Every row gives one point. Each copy is the shape, with its points in the same order, stretched, turned, moved and blurred by noise. Is it also mirrored, or only turned?

Shape, 6 rows:
[[-30   0]
 [ -9   6]
 [ 31 -21]
 [ 50  29]
 [ 27  -9]
 [ 72 -42]]
Copy 1 (6 x 2):
[[  4 -52]
 [ 13 -19]
 [ -5  14]
 [ 42  34]
 [  5  11]
 [-25  64]]
Copy 1 is: mirrored
Copy 2, 6 rows:
[[ 37   4]
 [  7   1]
 [-20 -35]
 [-50  14]
 [-17 -15]
 [-52 -65]]
Copy 2 is: mirrored

Shape:
[[-40 -44  -9  16]
 [ 23 -59  21  38]
 [ 53   3  70  46]
 [-10  10 -10 -22]
 [ 48  10  44  -7]
 [-48  19  -4  15]
 [ -1  -1 -13  37]]
Copy 1 (7 x 4):
[[-53 -26 -27   3]
 [-57  24 -21 -39]
 [-30  84  35 -35]
 [ 11 -26  -2  -1]
 [  3  27  36 -41]
 [-12 -10  -3  44]
 [-10  17 -28  14]]
Copy 1 is: mirrored
Copy 2:
[[-31 -45 -31   1]
 [  9 -49  30  30]
 [ 58  32  31  46]
 [ -3   7 -34 -45]
 [ 59  36  12 -13]
 [-39  24 -58   0]
 [-30   9  15   9]]
Copy 2 is: mirrored

Shape, 10 rows:
[[ 19  27  49  30  23 -17]
 [-35  32  18  10 -45 -36]
 [ -8  29  -3 -10 -40 -56]
 [-37  35  25  70  -8  24]
 [-35 -53  26  36  11   5]
 [-23 -26  19  13  64  29]
 [ 33  21  18 -68 -35  23]
 [-22  -7   6 -35  35  20]
 [-12 -48 -37  -8  58 -11]
 [ 10   0   4  17  13  37]]
Copy 1 (10 x 6):
[[ 38   1  32  36  36 -31]
 [ -6 -38  10  -9  46  22]
 [  0 -38  -6 -27  43 -15]
 [ -4  -1   1  69  44  24]
 [-53 -30   4  64 -18 -43]
 [-32  44  13  61 -21 -40]
 [ 42  -6  25 -36 -38  17]
 [-28  39   9   6 -20 -21]
 [-45  35 -41  22 -20 -77]
 [ 21   8  -8  40 -11  -5]]
Copy 1 is: mirrored
Copy 2:
[[  0  23  41  23  34 -18]
 [-59  28  32  11 -18  -6]
 [-47  42  -7  -9 -32 -27]
 [-46  16  48  63  22  36]
 [-43 -61  39  23  26   4]
 [-17 -40  26  -1  77  15]
 [ 22  31  10 -65 -33  35]
 [-30  -5  24 -39  49  24]
 [-32 -51 -33 -23  55 -16]
 [  0  -5   7  14  24  41]]
Copy 2 is: only turned
Copy 3 (10 x 6):
[[ 45  26  28  21  12 -40]
 [-33   8   4   0 -18 -38]
 [-51 -26  36   1 -10 -42]
 [ 19  53 -29  38 -24   5]
 [ 52 -28 -50   2  -4 -10]
 [ 76  17 -28 -17  39   8]
 [  2   0  82 -58 -19   1]
 [ 35   5   0 -50  47   4]
 [ 33 -44 -32 -11  66  11]
 [ 40  14   9  -3   7  25]]
Copy 3 is: mirrored
Copy 4:
[[  5  62  36  21  11  17]
 [ -6 -23  49  25 -32   1]
 [ 20 -25  41  13 -37 -39]
 [-24  11  26  62  23  44]
 [-65  42 -19  37 -12  -7]
 [-39  50 -26  -2  51  -2]
 [ 19   3  12 -67 -49  19]
 [-28  11 -15 -41  25  -5]
 [-12  18 -58   1  32 -49]
 [ -4  31 -18   0  15  36]]
Copy 4 is: mirrored

Shape, 14 rows:
[[-52  13   4 -21  -3  -9 -49  45  -3]
 [-24  61  -5  52 -19  17  32  35 -31]
 [  1  23  -5 -39 -34  14  27  -5  46]
 [-22  28 -41  39  29  28 -59  29 -50]
 [-10 -25  31 -17  10 -12 -62  67 -39]
 [ 43 -29 -64 -45 -20  49  23 -28   2]
 [-26 -13   8 -13  -4  71 -19  -4 -17]
 [ 32  18 -23  43  -1  26  36   0 -15]
 [  1  49  28 -41  27  27  -1  12  16]
 [-39   4   6  55  12 -20 -67  30  42]
 [ 36  -9  28 -38 -12  -1  16 -32  -6]
 [ 10 -12 -35  45  43  38  36  14  30]
 [-55 -17 -29 -14 -18  -4   7 -36  21]
 [  3  -7  26 -28 -34   1 -34  -9  24]]
Copy 1, 14 rows:
[[-17  -2 -13 -17 -14   4 -59  46   2]
 [-25  48  22  48 -15  26  16  67 -34]
 [ 17  21 -21 -33 -30  42  31  -6  23]
 [ -8   5 -31  55  30  18 -59  49 -46]
 [ 29 -19  11 -18  -7 -34 -79  39 -24]
 [ 61 -16 -71   0   7  51  30 -34 -37]
 [  0 -20   1   6 -13  73 -40  -6 -30]
 [ 29  28  -8  44  25  18  34  13 -44]
 [  7  54   2 -35  17  38 -27  -6  -8]
 [-30  -7   5  43   6  -9 -53  25  61]
 [ 41   4   2 -32 -19  -9  14 -43 -36]
 [ 28  -7  -4  35  56  42  36  15  -4]
 [-40 -24 -33  -8 -20  30  18 -12  -7]
 [ 30  -6  -1 -17 -37   3 -25 -31  17]]
Copy 1 is: only turned
Copy 2, 14 rows:
[[-61  16   7  -9  -7 -20 -45  37  11]
 [-16  60   3  62 -40  29   9   4 -16]
 [-33 -24  23  14  -2   3 -25 -62  26]
 [ 11  80 -38 -10 -15  -9 -49  40 -10]
 [-27   2  31 -10  15 -29 -46  80 -22]
 [ 44 -53 -35 -22 -13  18 -29 -64 -13]
 [  6   9  11 -45   4  44  -9   8  30]
 [ 35  12 -14  45 -16  24  -6 -15   5]
 [-15  21  35   5  62   6 -17 -21  11]
 [-29  33   6  38 -18 -32 -61  62  75]
 [ 23 -38  54   1  16  -3  -3 -13   2]
 [ 34   5 -56  48  17  18 -11   7  51]
 [-22 -18  -4 -22 -40 -30  -1 -15  45]
 [-11 -27  52  -5   1  -7 -41   0  32]]
Copy 2 is: mirrored
Copy 3:
[[-38   0   1 -16  -2 -42 -47  20  34]
 [-23  71   4  54 -31  11   7  19  -2]
 [  4  26 -26 -42 -26  11  36   6  65]
 [-10  27  -5  41  21   5 -80 -12  -5]
 [ 15 -20  34 -27   2 -45 -66  47 -10]
 [ 41  -4 -76 -56  -8  52  22  -7  26]
 [-21 -20   1 -23 -21  48 -31   5  35]
 [ 39  42  -9  37 -13  39  21   5  -2]
 [ -4  46  30 -41   6  12  -7  15  54]
 [ -6 -12  24  55  -8 -64 -41 -15  56]
 [ 21   6  17 -56 -11   8  33  -4   1]
 [ 40  -6 -23  49  28  40  18  25  49]
 [-40 -27 -43 -19  -1 -10  24 -19  38]
 [  2  -1  12 -43 -34 -31  -5 -20  35]]
Copy 3 is: only turned
Copy 4 (14 x 9):
[[-45  40  28 -35   0 -24 -56  60 -22]
 [-31   9  47  18   0  27  15  27 -70]
 [-12   3  35 -74   2   9  16 -16   5]
 [-33   4  -8  14   7  26 -84  49 -64]
 [ 21  29  19 -19 -21 -33 -71  95 -19]
 [ 27 -22 -41 -67 -32  52   0 -24  21]
 [ -9  30  18 -40 -13  70 -45  45   1]
 [ 20 -20  12   9  -1  36  11  -7 -31]
 [ 11  25  46 -65  46  19 -24  25 -28]
 [-34   6  52  34  20 -32 -77  33  10]
 [ 60  42  24 -49 -13  15   7  -9  10]
 [  6 -44   2  14  40  41  13  19   2]
 [-39  45  -9 -23  -9  10  -1  -3  32]
 [ 15  31  48 -48 -23  -4 -35   6  25]]
Copy 4 is: mirrored

Shape:
[[ -4   9   1  32   3   5  32 -17  20   5 -24]
 [-44 -15   7  15 -10 -26   8  11  34   4  13]
 [ 13 -14  20 -12 -42 -31 -17  18 -18  -8   4]
 [ 22  23  33  -4  -5 -14  -6   3  38  16  21]
 [ 31   7  12 -88  40 -27 -10 -15 -23  -2  11]
 [ -3  13  18 -36 -41   1   2 -19   9   6  17]
 [ 23 -19  26   9  29  13 -21   4  24  37  17]
 [ 29 -41  -1 -76  34   2  77  13  30  -8 -11]
 [ 35  -2  41  14  50 -33  26  14  14  -5  -5]
 [ 12 -52  28  29  23 -11 -10  10  32  73   7]
 [  4 -19  -5   2  20 -36  -5  -3  39  -1  15]
 [ 36  20 -15  34  21 -17  10  12 -90  13  -8]
 [-55 -37  26  -8  22  53 -24 -45  18  16 -12]
 [-14  15 -12  28  49   3 -10   3   4   2 -69]
 [ 35 -33  18  29 -18  60  10 -57  32  17   0]
 [ 16   9  29  32 -88 -34 -18 -45 -41  34  11]]
Copy 1 (16 x 11):
[[ 16   6 -35   5  -8   1  43  -3  -7   2  -9]
 [-12 -25 -40  40 -21  30   3  16  11  11 -18]
 [  8   5  14 -15 -13  16 -35 -22  24   9 -19]
 [ -5 -20  -9 -18  -1  23  20  -1  39  32  -2]
 [ -2 -10  -9 -54  56 -41 -42 -24  63 -29  13]
 [-22  16 -20 -19  20  42  -8 -46  43  -1  -5]
 [ -7 -59  13  -8  24  15  13  11 -11  25   9]
 [  1 -73 -51 -72 -19 -30   4 -37  12 -68 -26]
 [ 17 -39 -14 -17 -23 -57  29  19  10  25 -10]
 [ -8 -79  -2   3  16  26   2  45 -58  43 -18]
 [ 28 -42 -33   7  -3   7   0  12  17  12 -10]
 [ 44  59  15 -30 -10 -63 -31  27 -20  -4  42]
 [-50 -41  -8  59  74  30  26 -31  -9  -5  -7]
 [ 26   1   2  23  21 -28  46  31   5 -28 -16]
 [ 10 -31  -9 -10  29  41  50 -64 -38  24   3]
 [ 11  79   0  -9  24  43 -34 -29 -13  67  -8]]
Copy 1 is: only turned
Copy 2, 16 rows:
[[ -9 -19 -20  39  14  18  26 -27 -11   0 -22]
 [ 18  15   4  19  39  10  38  -1  22  13   2]
 [ 17  34  16   0  -4 -59  18 -16  27 -26 -12]
 [ 13  49  35  24   5  -9  16 -33   0   2 -39]
 [ 18   9  62  -4  49 -80 -15 -30 -21   6 -76]
 [-20  38   9 -25  24 -33  12 -37   3  -7 -35]
 [ 20  -3  45  33  -3  14 -22 -15  15  -9 -28]
 [ 46 -47  28 -12  65 -14  39 -71  -7  -8 -64]
 [ 41 -11  50  59  -4  -8  38 -23 -15  20 -34]
 [ 30 -18  40  40   1  21 -20  -7  69  10 -30]
 [ 32  16  28  50  51 -10  13 -28  15  11  -7]
 [ 35 -18 -29  30 -51 -46 -16  10 -25  14 -23]
 [-54 -59  32  -1  40  29 -19   5   1 -23 -11]
 [-11 -48   0  75  21   6   5  13 -19 -37 -41]
 [-38 -29  -1  19  -7  32 -18 -69   5 -25   4]
 [-38  51 -24  -3 -40 -62  -6 -24  44  18  -8]]
Copy 2 is: only turned
Copy 3 (16 x 11):
[[ -4 -37 -11  47  14  36   8 -27   1 -17  10]
 [-40 -16  38  25  22  -1  14   4   2 -15  32]
 [-30   6   6  -2  -4 -29 -20 -25 -15 -10 -22]
 [  4  -8  31  48  12 -13 -17   9 -24  36  -4]
 [ 42  12  23 -11  12 -21   9  17  43  33 -70]
 [  8   1  34   4  -1  -6  -3 -41 -12  26   3]
 [ 21 -37   1  29  23 -15 -19  40   2  29  29]
 [ 70 -14  23  47 -19 -23  56  -9  71 -33 -16]
 [ 14 -31   0  51  30  -4   9  43 -15 -21 -39]
 [ -4 -87   7  45  14 -32  -5  59  17  35  51]
 [ -4 -20  27  49  42 -17  11   7  32   8  -2]
 [-32   3 -95  -9  -2  25   0  25  -4   9 -63]
 [ 36 -53  28 -29  28  34  -1  -9  25  -8  71]
 [ -9 -29 -16  31  19  60 -34  26  40 -33 -12]
 [ 43 -82 -24  36  21   0 -16 -62  -6   8  54]
 [-65 -49 -11 -14   4  -9 -25 -62 -59  46 -18]]
Copy 3 is: only turned
